Rows are points. Examples show where two turns around zero, p and q, send a point. Where does a point land after both, in the order given? Backwards means that the second turn is done in reverse. Each puzzle has new turns, and all numbers are rounded.

Turn p:
[-16 -18  10] => [-16  -2 -21]
[ -3 -12 -34] => [ 18  28 -13]
[  2 -21  11] => [ -1 -13 -20]
[28 26 13] => [ 12 -22  32]
[ 0 -9 12] => [ -5 -11  -8]
[-11  34 -13] => [-7 21 30]
Turn q:
[-11 -16  19] => [ 18 -17  11]
[  8   4 -10] => [-8  6 -9]
[-15   4  17] => [ 9 -1 21]
[ -4  -9 -48] => [-41 -16 -21]
[31 -8  9] => [ 21   9 -25]
[-8 24 13] => [ 2 19 21]
Where do these land?
p, then q: [-6 13  8] => [ 7 -5 14]
p, then q: [ 31  -6 -25] => [ 12  22 -32]
q, then p backwards: [-37   7   5] => [ 5 34 15]
p, then q: [ 12 -14  13] => [ -2 -16 -16]

Turn p:
[-17  10  12 -37] => [  5  39   8 -17]
[ 26  13 -21  13] => [ 14 -27 -21  -7]
[ 27  -3   3 -33] => [ 15  -2  17 -37]
[-42 -21  -5  33] => [-41   4  -8  39]
[ 5  1 11 24] => [  6 -13   4  22]
Turn q:
[ 37  -5 -36 -19] => [ 15 -35  -9  39]
[ 22  -7  21 -48] => [ 26 -33 -33 -22]
[-22 -16  15  20] => [-28  12  10 -19]
[ -7  -9 -13  29] => [-23   7  20  12]
[-39  13  11   3] => [ -9  38  -9 -14]
[-23  15   3  21] => [-7 32 12 -3]
[32  9 -1 -7] => [ 25 -20   7   7]
Where do these land?
q, then p backwards: [-26  15  14  -1] => [-15  12  -4 -27]
q, then p backwards: [ 0 27 36 11] => [ 14   9  16 -40]
q, then p: [ 20 -18 -21  23] => [-16  -1  21  32]
p, then q backwards: [ 22 -48  18   3] => [ 29 -26   8  39]
q, then p: [-22 -14 -19  -6] => [-15   7 -26  13]
p, then q: [-28   9 -25 -20] => [ 13  26 -19  26]
p, then q: [ 33  29  -3 -10] => [ 17 -40  -5  12]

Turn p:
[-26  29  11  -4  -4 -36] => [ -6  40  26 -20 -11 -12]
[-12  27  -7  22   1  30] => [-25  -5 -27 -26 -12   7]
[ 32 -10  -6 -39   3  11] => [ 14 -16  14  23  12  38]
[-35 -15   3  25  -7 -15] => [-10   2   3  -7  -6 -46]
[  5 -24 -24 -26  17 -28] => [11 -2 31 11 41 -2]
[-12 -30 -11  34  -9  11] => [ -1 -28 -20  -3   2 -36]
[-13  10  35  -6  -5   7] => [-14  16   1  14 -31   1]
[ 35  16 -28 -13 -11   1] => [ 26 -12   3 -20  12  35]
[25 -4 28  6 16 21] => [  3   5 -31  29  -7  16]
Turn q:
[ 12 -33 -18  -1 -18  -5] => [ 17 -23   9   7   2 -31]
[ 9 33 30 -1 32 17] => [-12  42 -17 -24   9  23]
[-15  -5  -3 -17  -5 -21] => [-19  -5  11  19 -10  -7]
[-30  15   8  28 -25   4] => [ 12 -14  17  10   0  43]
[-15  -5 -17 -15   1  48] => [ -8 -23   9 -47 -12   2]
[-26 -15  33   9  -5 -17] => [-14   1  27  23  27  15]
[ 28  -3  15 -11  -7  29] => [ 18  21  12 -31   2 -14]
[ 38  19 -21  10   3 -14] => [ 26  13 -35  10 -16 -12]
[ -1  -6 -26  -1  25 -41] => [-20 -11 -33  33  -2 -18]
Where do these land?
q, then p backwards: [-12  11   5   7  19 -30] => [ 3 -4 17 -6 30 19]
q, then p backwards: [  5  12  -9  19 -25  34] => [ 28  15 -16  -2 -33  -6]
p, then q: [ 11  12  30 -11   2 -25] => [ 24  24  -7  -3 -12  23]
p, then q: [ -9  -6  30 -10  47 -17] => [ -2   4 -31  10   3  50]
q, then p: [ -6   1 -34 -17 -21  27] => [ 24 -22  30  20 -18  -3]
q, then p: [ 23  -5   2   5  18 -17] => [  4  13  -3 -22  22  -1]
p, then q: [-13 -24 -24   6 -41  27] => [ -2 -19  33  16  20 -40]

Turn p:
[-3 -8  6  4 16 -9  1 -4] => [-10  -4   7  -8  -5   2   8 -12]
[  5   6   9 -14 -11  -7  -8  16] => [  4 -13 -14  -6   7 -15  -5   9]
[ -8  -3  10  10 -10  24   4   8] => [-15  12  -7   5  -5   8 -17  15]
[ -6   4 -31  -7  -7  -5  -9  -1] => [ 27   4  -7  14  -6  -5  -1 -13]
[ 10  -9  11 -15  -9   7 -11  -3] => [  2  -9  -8 -10  18   7 -14   1]
[ -7   0   1 -11  20  -7   6  -8] => [ -6   6   0  -8   5  -3  16 -17]
[-1 -9  1 35  4  5 48 -4] => [-15  22  20  -3 -28  24  24  25]
[ 10  15 -14  -1  -3   7 -10   3] => [10 -4 -2 22  8 -4 -2  2]
[ 2 -4  1  5  6 -9 -7  2] => [ -2 -11   4  -1  -5  -2   1  -6]
[ -4   9   7  -7  -8  -6 -13 -10] => [  6   0   7  -5  12 -13 -11  -4]
Turn q:
[ -7  31   3   9 -22  -5  -7  16] => [  2  11  -8  17 -33  -1 -12  13]
[ -7   3  -1  -9   0 -12   6 -15] => [-16  -3   7   2  -4  -9   9  -6]
[  6 -11 -10  -3 -17   7   3  16] => [11  2  4 -1  3  9  7 24]
[ -9   7 -11   1   6   6   3  10] => [ -8   5  -7  -2   4  -1 -12  11]
[ -5   1  -2   8   9  -1  15 -21] => [-15   6  -8   4  11  -8  11 -14]
[-9 -9  6 -6  5 -4 15  7] => [ -6 -11   4  12  14  -3  -2   5]
[ -6  -7   3  -8   2  -4   1 -37] => [-20  -1  10  -5   2   2  20 -24]
[ 30  -7   3 -10   3   5 -10  15] => [ 31   0  14 -13   5  -3  -6   4]
[ 23  -5   7  25   5   9 -19 -21] => [ 21  10 -16 -15  -2   9  11 -30]
[-10  -2   5 -10   4   8   1  15] => [ -3  -5   7   5   7   7 -16   9]
[-6 -2 -2  3  5 -9 -7 15] => [  2 -14  -7  -2  -4  -2 -10   8]
Where do these land?
p, then q backwards: [-15  -4   6   5  -8   8  10   6] => [ -5  16 -13   2  -4   6  -5   2]
p, then q: [ 11  -3  -5   4  11 -14 -16   9] => [  3 -13  -2  -1  10   8  22  -4]
q, then p: [ 17   4   4  12   7  10 -15   8] => [ 13 -12   1  12  20   5   0  -1]
q, then p: [ -8 -10  -1 -20 -13  17  22 -10] => [-35  14   0   1  -4  -8   6   7]
p, then q: [-16 -22  26  -6 -12   7  16  10] => [-18   3  22 -11 -12   7 -17  24]
p, then q: [ 8 11  2  1 24 -4 -7  5] => [-12 -12 -12   9  12  -1  11  -7]
q, then p: [-21  -6  -7 -15 -17  14  -6 -10] => [-18  23 -16   0   0  -3 -14   8]
p, then q backwards: [  3  -7  -7  -1  -7  -2   4 -14] => [11 -5  4 -3 -4 11 -7  1]
p, then q backwards: [  8  17   7   5   1 -15 -15  -6] => [  7  -5   7 -18  10 -15  10   4]
p, then q backwards: [ 13  14  -9   5   5 -14   6  14] => [  4  -8   0   1 -15 -22  11   3]
p, then q: [  1   6 -16  10  10  -8   1 -13] => [  8   7  -2  17   2  -2  10 -15]

Turn p:
[  1  -9 -13   4   8   6 -11 -14 -17  13 -23] => [ -2  13   8 -31  18  -1 -10   7  -3  -4   0]
[-16  -5  -4  17  -8   5  22   9   5 -10 -12] => [-16 -15   7  -8 -14  15   1 -15 -16   3   5]
[ 13 -19  19 -16   4  14  23  15  -2  -2  -4] => [  9 -27   1  -9 -20 -15   7   8  -3 -21   6]
[ 10  -5  -9 -12  11   5   0  -3   9 -19  -6] => [  4  -6 -20  -2   1  -8 -16  -9  -2 -10   5]
[-18   5 -12  10  15 -18 -10   9   1 -19  -8] => [-23   8  -6   9  11  -5  -9 -18 -18   4 -12]
[  7  14   5   2  -5 -20 -10   1   7   4  14] => [ 5  4  2 22  7 -6  4 -1 11 17 -5]
[-15  15 -18  -8   2 -12  -9   1   0  18  12] => [-14  13   6  14  11  12  -4   3  20  -1 -17]
[ -9 -15 -11 -10   2 -13 -17 -22   0  10  15] => [-13  17  -5   9  12   0 -15  26  11   3   9]
[  9  17  23 -14   9   7  23   0  -8   2  19] => [  7  -3  -6   6 -16 -12  31  -4  21 -15   5]
[ 20 -20  -3  10 -25   5 -19   0  -8 -10   2] => [ 25  10   9  -1 -11  -4 -21  10 -17  14   9]
[ -9   8   8  -4 -22  -5  14   0  -2 -10 -20] => [  2 -10  18   5   5  10   6 -17 -11  -8  18]
[-15   3   3   6 -10   5 -14   9   8  -9   5] => [  2   4  -4  14  -2  15   1   1 -18   4  -7]
[ -2   2  18  23   7   9 -14  10  17  17  -1] => [  6 -10  -7  -6   5   7  19  13 -10  22 -21]
[ 25   9  -4  -7  13  11  23 -13 -11  16   6] => [  8   1  -2 -22 -10 -10   8  -3  35  -7   5]
Turn q:
[ -8 -12  19  -2   6  -4  -5   6  -1 -12  -9] => [ -7   6  -8   0  16  -7   3 -11  -3  -3  18]
[  7  -8  21   1  -9   3 -10  13  -8  16  -8] => [ -7 -12  -9  -9  21  12  -5   9  -2 -15   8]
[-4 18  2 -4 21 -5 -1  4  0  7  3] => [ -8  -7  -8  -1   2 -14  -6  -7  13   7 -16]
[ 14  -2 -37   8  -1   1   7   2  48  14   9] => [ 17 -39  22  14 -37  -9  -2  10  -6  13   2]
[  3 -11  19  -2   3   3  -3 -24  -1  16   1] => [  4  -5  -1 -16  17   0  24  12   3   4   0]
[ 13  11  15  -6  -6  12 -11   7  -8 -13   2] => [  7   2 -20  -1   4  11   1 -13  -1 -19  -5]
[-14  -7   8  15  -9   7 -12  -3  -6  -1   0] => [ -5   7 -10   5  11  10   5   8 -17   7   4]
[ -9   8 -31   9   0  11  42 -14  -9 -11  -7] => [ 19  26  36  -1 -11   1 -16  -6  -4  21 -16]
[  0  13  10   2  -6 -14   5 -15  -7   1  -9] => [ 4 10 -6 -8  5 10  1  3 20 12  3]
[ -9   3 -19 -16 -11   7  -2   7   5  -3  -4] => [-13  -2  13   5 -17  12  -1 -12  -5  -2  -3]
[  6   2  21 -10   6 -20  -1  10  -9  -5  31] => [ -3   7 -15  18  10 -16   8   7  23 -24  -4]
[  1 -13 -28   3   5  -2 -10   7  -3 -10  -8] => [ -9   7   4  -5 -23  -9 -10   0 -18  -1   9]
Where do these land?
q, then p backwards: [-11   6  10   9   5   2 -10  13  -3  -2 -13] => [ -6  -2 -11   4   8  -7  -6  -9  14 -13  -8]
q, then p backwards: [-13  -1  -4   0  -1 -12  -5  11   8 -12  -5] => [ -4  -2  -4   2  -4 -14   8  -7   2 -16   9]
p, then q: [ -5  18   8  -5   7  13  20   1  -1 -12   1] => [18 16 18  4 -9  5 11 -4  0  7  1]
p, then q: [ 35  -4  12 -13 -10   0   1 -27  -4  -8  42] => [ 22 -26  -6  31 -29   5 -12  26  17  -8   0]
p, then q: [-13  -3   8  13   1  24  -9   2  13   6  -1] => [ -3   2  18 -12   1   7 -14  -8 -13 -13 -12]
p, then q: [ -4 -11  -3   4   4  -9  29  14  -5  -6 -10] => [-12  17   6   7  11   7  22   5   1   1  16]
q, then p backwards: [-8 -4 13 -7 -6  6 22 -7  7 -6  7] => [  2  22   9  -5 -14 -10  -5  -1  -6   7  -5]
q, then p: [ -5 -12 -17  -4  12   3  -7  11  -1  -8  -9] => [-6 19 12 14  6  0  4  5 -4 -3 11]
q, then p backwards: [ 20   3  -7   3  10 -13  -8 -18   1   0  -8] => [21 -9  3  9  9 16  9 -8 -3  5  7]
p, then q backwards: [ 23  26  10 -14  -6   8  -9  11  12   3 -14] => [19 13 23  0  4 19 19 -5 16 -5  9]
q, then p backwards: [ -7 -11  -3   7 -11  -6 -11  -9 -23  -5 -16] => [-15 -10  -7  13   0  10  -7 -23 -12  -2   1]
p, then q: [-15  -5  10  -9  -3 -11  -8 -14 -13  40   6] => [ -2 -19  -1  22  24 -15 -20 -24   5  -1  -1]
p, then q: [-3 -4  9  2 -7  0 -5 15 -2  5 28] => [  7  -5   0   7   7  19 -23   8  -2   2   9]
p, then q: [  7   3 -46  13   5  -4  -1  -3  11   3  -9] => [-23 -21 -11 -18 -10   8  26  -8 -10  14  -4]

Turn p:
[-13 -17   6  17   6 -14   3  -2 -11  24  12  12] => [-23  14  -2   7  19 -22 -10  -8  14   3   1   0]
[-22   1   5  -6 -11  -7 -18   3 -17 -12  -8  18] => [-10   0   6   4  -2   5 -15   2  -2 -27  22  16]
[ 42  17   7   0   4  -9 -19  11 -48  -5  -4 -30] => [ 22 -17   8   4 -24 -27   5 -13 -17 -13  28 -49]
[ 22 -17 -10  37   3  34 -19   5   1 -17  30  19] => [-12  -1  11   6 -32  -8   5  33  50   5  -7 -14]
[ -4  -2  -8 -17 -14   5  15 -13 -19 -12 -13 -11] => [  3 -18   5  -3  -4  13  14 -25  -5   1  17  10]
[-14  13  17 -12  20  12   5   9  17   9   4 -16] => [ 11 -11 -24   7  20  13 -11  13 -11  11 -10  -7]
[ 6  1  4  0  0  4 12 26 24 33  5  0] => [  4  15   6  20  14  -4  -7  12 -14  29 -21  -3]
[ -4  -7 -27 -24 -12  -3 -16 -33  -4  12   9  -3] => [  0 -15  24 -19   3   9 -15 -33  12 -11 -18   5]
[  5  -4  -3  33  -4  14   7 -14  19   9 -16  11] => [-19  20 -14   9 -20   3  15  -2   9   7 -23   6]
[-16  20   8   9   9 -14  17  10   1 -13   0  34] => [-13  11 -18 -12  -3 -13 -10  22 -11   5  17  28]
[  0  -5  11 -42  12  -4   8   0  27 -14 -12  -6] => [ 41   6  -9 -11  20  27   1   1  -8   2   0  13]
[ 18 -10 -28  18  11   6 -10  15   3  -8   2 -10] => [ 10  -9  12   8 -12 -20  22  15  13  -7 -18  -6]
[-20  11  16 -15 -25 -23  14 -19   6  -8  -9 -19] => [-12   3  -3 -22  20  28   9 -18 -29  -6  12   2]
Turn q:
[-12 -17 -13   1  -7  18  34 -13 -19 -10 -24   9] => [-11  28 -31  23   4   7  13  -4   0  -4   1 -27]
[ 24  26  -6 -25   9   6  11  -8   8  19  23 -14] => [ 17   4   4 -28 -19 -12  22  -4  22  -1  22  18]
[  7  -3 -20  20  -8 -21  -5  27  19   6  -4 -24] => [  6 -17  26   7 -23  16 -22  15  -4  -6  20 -12]
[  7  16  -7  23  23  -2  -4  20  10 -22   9  13] => [  2  -4  30  14 -15 -29  -8  -9  -5  -9 -15  -6]
[ 13 -13  -9  20 -14   2  11  -7  -3  10   3  17] => [ -5  12   2  28  -6  15   1 -11   7  11   5   8]
[ 20 -17  14  -1 -13  -3   7 -12 -20  -4  27 -19] => [ 18  -6  -3   5   0  28  30  -3  -5 -13  -3  22]
[-22  11 -21  17  22  23  -3  27 -23  -4 -13  24] => [ -2  23  -2  30   5 -41 -20  21   2  -4 -13 -12]
[-15 -27 -14 -28 -24 -20  -9 -18  20   1  -7   0] => [-41 -21 -17 -13   8  26  -4  -1   3  -3  20  -1]
[-25  13  30  -5 -24  21 -17  -4  18  -8   9   8] => [-12   2 -12 -22   5 -10  -8  -7 -41  21  -8  20]
[-27  15  21  -6  20  14  -5 -19  10  18  10 -10] => [ 21   2 -17 -27  21 -20 -14 -17  -7   1  10  12]
[-11  27  21  11   2   2  -1  19  10   8  18  17] => [ 14 -10   5   1  -8 -30 -10  -5 -14  27  -6  14]
[ 17 -18  13 -12   2 -20   4   8 -23 -11 -11  -9] => [  6 -15   4   3  11  20  24  16   9  -5 -17 -15]
[ 10  10 -20   6   4 -27  -5 -14 -16 -12 -19 -21] => [  5  -3  -2  -7 -17  21 -12   5  23 -26 -18 -17]
[ 13 -24  10 -22   8   7 -18  -7   9  10 -20   9] => [-19   6  14 -16  35  10   8   3  12  10   5  -3]
Where do these land?
p, then q backwards: [-15 -14  10  11 -20  11   5  12 -19  -4 -18   9] => [  6 -26 -25   5 -12   7  10   2   5   5  17  12]
p, then q backwards: [ -4 -21 -12  19  23  13   3  10  17 -20  -4  20] => [ 12  10 -15 -18   0   1  -4   3 -40  14  14   9]
p, then q: [-10 -12   3  -2  25 -22  -1   7  21  22   3  -7] => [  8  -1  16  -8   2 -14 -12   0  28 -11 -12 -24]
p, then q backwards: [ -9  -4  14  15 -18 -12  10  19 -18  14  16  -7] => [ -7 -24  -6  -7   4  14   1  19  21   0 -11  19]
q, then p: [ 24 -12  25  -4 -19  -4 -24 -33  -1 -14 -10  -6] => [ 16 -14 -29  19 -15  26 -15 -16   7  10   4  23]
p, then q: [  5 -20  19 -20 -15   9  19 -15  11  10 -28  -4] => [ 12  42  -6  -4  -7  -8   0 -25  12   3   3  15]
p, then q: [-11  34 -18   5 -26 -18  34   7   6  11 -12  -2] => [  8   2 -44  22  20  -4   4  17  20  15 -17   3]
q, then p: [-11  20 -21   8 -15  10  -3   2  18  13 -18  14] => [-19  -6  18   0   6   6 -26   3 -18 -17 -14 -10]
p, then q backwards: [  7  -6 -17  -4   3   1 -18  -4   4  -9  10 -29] => [ 12  -2  10  -6  21 -21   1   5  -6 -17  -6 -14]
p, then q: [ 26 -18  -4  23  27  19 -15  17 -10  -3 -15 -23] => [ 13  -6  20  14 -33  33  -2 -12  -8  -7  11 -25]
q, then p: [ 22   7   4  -8  -2   0  17 -10   8  17  16  11] => [-10  16   2 -15   1   7  -8  -9   2  28 -11   6]
p, then q backwards: [ 21  25 -15 -27   6 -26 -23  12  16  -8  18   8] => [ -1  30  15   9  14   7 -29  21   5  -3  -7 -36]
p, then q: [-12   9  -4  12  27   1 -24   0 -29 -27  10  -1] => [-28 -33  13  11  -6   8   9   4 -18 -26   7  -3]
p, then q: [-16  10  -1 -32 -18   2  26 -32 -20  13  16  23] => [-21   3 -18 -15  38  -6  -7 -12  14   6   7  43]
q, then p backwards: [-17   2  17   3  22  16  -6   8  -4 -14  19  -5] => [ -4   6 -16  -7  17 -29  -2  15  -2   8 -12 -10]
